Each wall is flat, endless, passes through zero and stands at right angles to its row. A trip goes straight from one point to another. List the walls that it crosses, first one first.

Walls:
(1): [43  3]
(2): [-22 -10]
(3): [13 29]
(4): [  7 -22]
(5): [-30   1]
(6): [ 63 -21]
Trips:
[-54 -37] to [-35 -21] -> none
[ 16 -22] to [ -8 -64] -> 2, 1, 5
[39 20] to [23 33] -> none
[56 23] to [20 29] -> none

Walls:
(1): [-13   1   0   6 -11 -31]
(2): [-16  15  -9  45  -6 -17]
(3): [  2 -15   5  54   6 -33]
(4): [-30 -34  10 -62  28  -5]
(5): [-14  49  -9 -58  38  35]
(6): [ 64 -34  -5  24   5  29]
(7): [-33 -11 -25  28 -20  63]
Trips:
[-18   9  -8   1 -21  32] to [-14  55  -2  32  21  33] -> none
[ 19   1  16 -37 -67 -45] to [-19 -74 -46 -29   9  42] -> 6, 7, 1, 5

Walls:
(1): [ 29   1 -22   2   5 -17 -10  17  18  11 -17]
(2): [ 51 -14 -35 -32 -37  -3  -3 -24   4 -25  -4]
(3): [ 21  34 -48 -43  16 -34 -16  77  70  44 -16]
(4): [ 46  13  60 -18  17 -18  -7 -24  45 -27  23]
(5): [ -1  27 -18  -7 -15 -53  25 -52   2  34  -9]
(6): [  0 -64  19 -16 -29   1   8 -17 -18 -13  20]
(7): [-22 -29 -47   2   6 -32 -55  17 -46   0 -16]
Trips:
[ -8 -43  -9  -5 -66  -4  23   1  50 -56 -29] to [ 33  33  14 -29   1  24  27 -15 -52  16  -1] -> 1, 5, 6
[ -2  60  17  29 -20  40  55 -40  10  11  13] to [ -8   0  15  10 -14  53  66  -9  36 -11  25] -> 6, 5
[-14  54  32  42  27  22  -2 -34 -14  10  14] to [  0  49  12  -5 -18  49 -26  29  14  49 -15] -> 5, 3, 4, 1
[  2 -40 -23 -35 -17  36  17   5 -24  11  50] to [ 48 -22  26   4  -7  19 -15 -33  19  14 -37] -> 7, 4, 1, 5
[-15 -17 -26 -43  -9  19 -26   6  21 -32  21] to [ -2   0  56 -24   8  33  18   9  -3  -7 -51] -> 7, 3, 2
[-29 -28 -21 -42  -5  27  -7 -27  -6  -6  23] to [ 71 -36  26 -53   9 -12  32  -6  -1   9 -16] -> 4, 7, 5, 1, 3
[-18  -9  17  32 -11  43 -20  30  20 -44 -29] to [ 17  29 -14  34  -7 -22  -3 -24   8 -45  18] -> 4, 2, 1, 5
[  3  -9 -51   8   0  -8  23  -1   9 -46 -19] to [ 30   5 -13 -13  33 -18 -58 -11   8  21 -43] -> 4

Walls:
(1): [  3   6  -3  24 -28  68 -44  36 -72 -74  33   8   7 -33 -51 -23 -40  -9
 -15 -35]
(2): [-44 -22  24 -14 -35  13 -10  17 -44 -18  -3   6 -18   9 -31   5 -49 -24
 -45   3]
(3): [ -3  14  15 -54  52 -11  20 -32  29 -25  28 -39 -40 -31   5   4  40  -5
   1 -46]
(4): [-14 -30  14 -26 -16   7 -49   0 -14  -6  34  -4 -61  16   3  53 -27  -1
 -27   7]
(5): [-32 -51  30  46 -17  20  70 -32  -7   8  33  12  11   3 -20   3 -32 -10
  17   6]
(6): [-10 -21   6  11 -37  83  41  -5  17 -27   3  -5 -30  22  -4 -12  -4 -18
  27  -5]
(7): [ 70 -54  51  -8   4   7 -64 -49  10 -30  19  22  18   6  -4   5  11 -17
   1 -29]
(8): [-38 -19  17  19 -19  13 -41 -25 -11 -19 -12 -12 -43 -67 -28 -14  -6   3
  20 -36]
Trips:
[ 29 -31   0  42 -27 -51  37  33  45  -3 -23 -71 -31  32  30 -17  10 -37
  28 -34] to [-10 -28   0  -8  24 -18   3   1  89 -35 -14 -17  16  22  13  13   3  11
  11   2] -> 7, 5
[ -7   7 -46 -33  -5 -17 -42   6   3   9  48 -50 -12  -3  -9   8   8  -6
  19  -8] to [ 16 -10 -42 -10 -10 -47   1   1  20  28  15  12 -33 -26  14  -3 -17 -31
   0  37] -> 1, 8, 3
[ -2  -3  14 -34   7 -41  13 -45  -5 -16   7  13  36 -10  13 -24  -5  32
   0  -4] to [ 49   4   8  -9  -6   8 -34  -9 -26   0  38 -55  -8  -4  -4   9  32  14
  -7 -53] -> 5, 8, 1, 4
